Each row of a before or after table is a point. The points were changed in one or more steps. Then noise was added and the rows were shuffled. The steps act on columns, c1 being the first. Name the steps. A step turns or swaps two columns, mirrors them in a line or flattens them onto one, adds a multiple of one to another, or multiplies or shifts one. Angles are multiples of 10 degrees, from the lower column toward the higher: turns from -170 to 170, lines from 10 to 170 but not 90. Use the fewest steps. Two steps may share a column if one is a turn and the other turns, adds or multiplies; they go together, in the order done. Otherwise the lowest column goes first.

Before (8 x 3):
+0.02, +0.02, +0.55
+0.30, -0.53, -0.44
-0.23, -0.02, -0.38
-0.11, -0.20, +0.56
-0.48, +0.73, +0.26
-0.16, -0.39, -0.72
-0.17, -0.19, -0.23
+0.18, +0.91, -0.01
After (8 x 3):
+0.25, -0.09, +0.15
-0.16, +0.36, +0.09
-0.16, -0.04, -0.55
+0.39, +0.31, -0.43
+0.36, +0.01, +0.25
+0.38, -0.12, +0.66
-0.10, -0.27, +0.51
-0.06, -0.06, -0.61
Steps: turn c1 and c3 by 160 degrees; multiply c2 by 0.4

Before:
-0.02, -0.47, +0.28, -0.32
+0.15, +0.00, +0.51, +0.09
+0.08, -0.02, +0.41, +0.79
+0.03, -0.31, -0.37, +0.42
+0.59, -0.47, -0.03, -0.05
-0.33, -0.82, -0.30, +0.64
+0.48, +0.63, -0.09, +0.04
+0.13, -1.00, -0.19, +0.22
-0.27, +0.07, +0.21, -0.22
-0.29, +0.12, +0.18, +0.14
+0.32, -0.39, +0.31, -0.30
After (11 x 4):
-0.33, -0.34, -0.46, -0.28
+0.36, +0.02, +0.23, +0.00
-0.18, -0.85, -0.51, -0.70
-0.20, +0.00, +0.56, +0.03
-0.57, +0.00, +0.37, -0.53
+0.22, -0.51, +0.16, +0.24
-0.44, -0.48, -0.20, +0.43
-0.39, +0.64, +0.11, +0.24
-0.23, -0.98, -0.51, -0.09
-0.05, -0.39, +0.19, +0.47
+0.09, +0.10, +0.21, -0.29
Steps: turn c1 and c4 by 140 degrees; add 0.3 times c2 to c3

Before:
+0.16, -0.12, +0.43, +0.16, -0.04, +0.42
-0.04, +0.04, -0.27, +0.32, -0.13, +0.56
-0.29, -0.11, +0.36, +0.13, +0.56, -0.16
+0.65, +0.14, -0.15, -0.06, -0.12, -0.34
-0.07, -0.16, +0.01, +0.46, -0.50, -0.25
-0.01, -0.25, -0.32, +0.26, +0.26, -0.33
+0.61, -0.33, +0.24, +0.21, -0.44, +0.51
+0.43, -0.45, -0.16, -0.12, +0.01, +0.41
-0.25, -0.29, +0.92, +0.76, +0.32, -0.06
+0.05, -0.44, +0.20, +0.32, -0.64, +0.20
-0.21, -0.67, +0.36, -0.62, +0.27, +0.89
+0.17, +0.26, -0.07, +0.08, -0.56, -0.43
-0.40, +0.14, -0.10, -0.50, +0.26, +0.63
+0.31, -0.20, -0.04, -0.34, -0.14, -0.21
After (14 x 6):
+0.10, -0.45, +0.19, +0.50, -0.68, +0.20
-0.04, +0.03, -0.27, +0.48, -0.12, +0.58
+0.18, -0.13, +0.42, +0.25, -0.02, +0.40
-0.01, -0.25, -0.32, +0.42, +0.25, -0.33
+0.59, -0.32, +0.25, +0.35, -0.45, +0.52
-0.25, -0.32, +0.93, +1.21, +0.31, -0.05
-0.41, +0.14, -0.11, -0.79, +0.26, +0.65
-0.29, -0.11, +0.38, +0.22, +0.55, -0.17
+0.43, -0.43, -0.16, -0.20, +0.02, +0.40
+0.17, +0.25, -0.06, +0.13, -0.54, -0.43
+0.64, +0.17, -0.17, -0.09, -0.11, -0.33
-0.05, -0.17, +0.01, +0.74, -0.48, -0.26
-0.18, -0.65, +0.35, -0.97, +0.29, +0.88
+0.31, -0.20, -0.06, -0.54, -0.13, -0.22
Steps: multiply c4 by 1.6

Before:
+0.40, -0.12, +0.09, +0.41, -0.41, +0.27, +0.27, +0.47
-0.08, +0.38, -0.09, -0.45, +0.33, -0.35, -0.27, -0.19
-0.23, -0.26, -0.24, -0.28, -0.46, -0.49, +0.23, +0.12
-0.08, +0.22, -0.02, +0.24, +0.31, +0.07, +0.24, -0.43
+0.47, -0.16, -0.23, -0.33, -0.26, -0.21, -0.61, -0.31
+0.09, -0.29, +0.00, +0.43, +0.06, +0.47, +0.27, +0.22
+0.39, -0.20, +0.31, +0.01, +0.17, -0.25, -0.04, -0.39
+0.41, -0.37, -0.29, +0.31, +0.30, -0.09, -0.01, +0.34
+0.16, -0.54, +0.09, -0.43, -0.07, -0.38, -0.47, +0.01
-0.35, -0.56, +0.20, +0.03, +0.47, -0.42, -0.02, -0.19
+0.41, -0.19, +0.03, -0.27, +0.56, +0.44, +0.25, -0.37
After:
+0.17, -0.12, -0.36, +0.27, +0.39, -0.07, -1.43, +0.56
+0.40, -0.08, -0.20, +0.18, -0.44, +0.57, +0.75, +0.20
-0.09, -0.36, +0.17, -0.19, -0.10, +0.32, +0.71, -0.43
+0.10, +0.14, +0.28, -0.31, -0.49, +0.04, +0.80, +0.40
-0.09, -0.03, -0.22, +0.40, +0.37, +0.31, -0.78, -0.46
+0.38, -0.08, -0.24, -0.22, +0.27, +0.17, -0.13, +0.18
-0.24, -0.24, -0.03, +0.40, +0.49, -0.46, +0.69, +0.19
+0.44, +0.06, -0.04, +0.40, +0.21, -0.27, -1.85, +0.23
-0.35, -0.76, -0.15, -0.16, +0.42, +0.49, -0.08, +0.21
+0.40, +0.69, +0.22, -0.40, -0.27, -0.44, +0.80, +0.54
+0.40, +0.48, +0.42, -0.05, +0.08, +0.31, -0.02, +0.71
Steps: add 1 times c1 to c8; turn c2 and c8 by -60 degrees; turn c3 and c4 by -140 degrees; turn c5 and c6 by 90 degrees; multiply c7 by 3

Before, 11 rows:
-0.10, -0.18, +0.16, +0.44, -0.45, +0.11, +0.43, +0.37, +0.85, -0.41, +0.20
+0.22, +0.13, -0.52, -0.19, -0.02, -0.44, -0.55, +0.05, -0.14, +0.09, +0.15
+0.13, -0.22, -0.19, +0.25, -0.36, +0.17, +0.14, +0.73, +0.65, +0.47, -0.28
-0.54, -0.73, +0.20, -0.22, -0.05, -0.23, -0.40, -0.12, +0.71, -0.18, +0.08
-0.73, +0.40, +0.06, -0.13, -0.57, +0.37, +0.45, -0.27, +0.34, +0.59, -0.33
+0.18, +0.09, +0.31, +0.20, -0.05, +0.32, +0.29, +0.59, +0.40, +0.17, +0.36
-0.42, -0.72, -0.23, -0.27, -0.12, -0.78, -0.38, +0.32, +0.09, -0.26, +0.78
+0.32, +0.16, +0.25, +0.26, -0.69, +0.34, +0.20, +0.10, -0.17, +0.65, -0.45
-0.06, +0.15, -0.62, +0.00, -0.06, +0.28, -0.29, +0.56, -0.54, +0.13, -0.26
-0.28, +0.29, -0.36, +0.45, -0.03, -0.11, -0.43, +0.41, -0.33, +0.45, -0.23
+0.11, -0.03, -0.40, +0.22, +0.06, +0.01, +0.18, -0.01, -0.36, +0.57, -0.29
After, 11 rows:
+0.22, -0.14, -0.53, -0.14, -0.01, -0.44, -0.56, +0.08, -0.13, +0.07, +0.59
+0.18, -0.51, +0.35, +0.19, -0.07, +0.33, +0.29, -0.30, +0.39, +0.15, +0.04
+0.12, -0.43, -0.19, +0.23, -0.34, +0.15, +0.12, -0.67, +0.64, +0.45, -0.49
+0.35, -0.16, +0.27, +0.24, -0.66, +0.34, +0.24, +0.06, -0.18, +0.62, -0.76
-0.56, +0.53, +0.22, -0.23, -0.08, -0.23, -0.38, -0.49, +0.75, -0.17, +0.31
-0.11, -0.54, -0.65, +0.02, -0.04, +0.28, -0.25, -0.25, -0.57, +0.13, -0.55
-0.42, +0.21, -0.23, -0.24, -0.14, -0.79, -0.39, -0.75, +0.08, -0.25, +1.53
-0.08, -0.16, +0.15, +0.48, -0.43, +0.10, +0.41, -0.34, +0.87, -0.37, +0.07
-0.71, -0.04, +0.06, -0.13, -0.61, +0.33, +0.44, +0.47, +0.34, +0.58, -0.72
+0.10, +0.03, -0.38, +0.23, +0.02, +0.00, +0.15, +0.00, -0.35, +0.61, -0.31
-0.27, -0.53, -0.32, +0.41, -0.04, -0.06, -0.45, -0.05, -0.32, +0.49, -0.12
Steps: turn c2 and c8 by 130 degrees; add -1 times c6 to c11
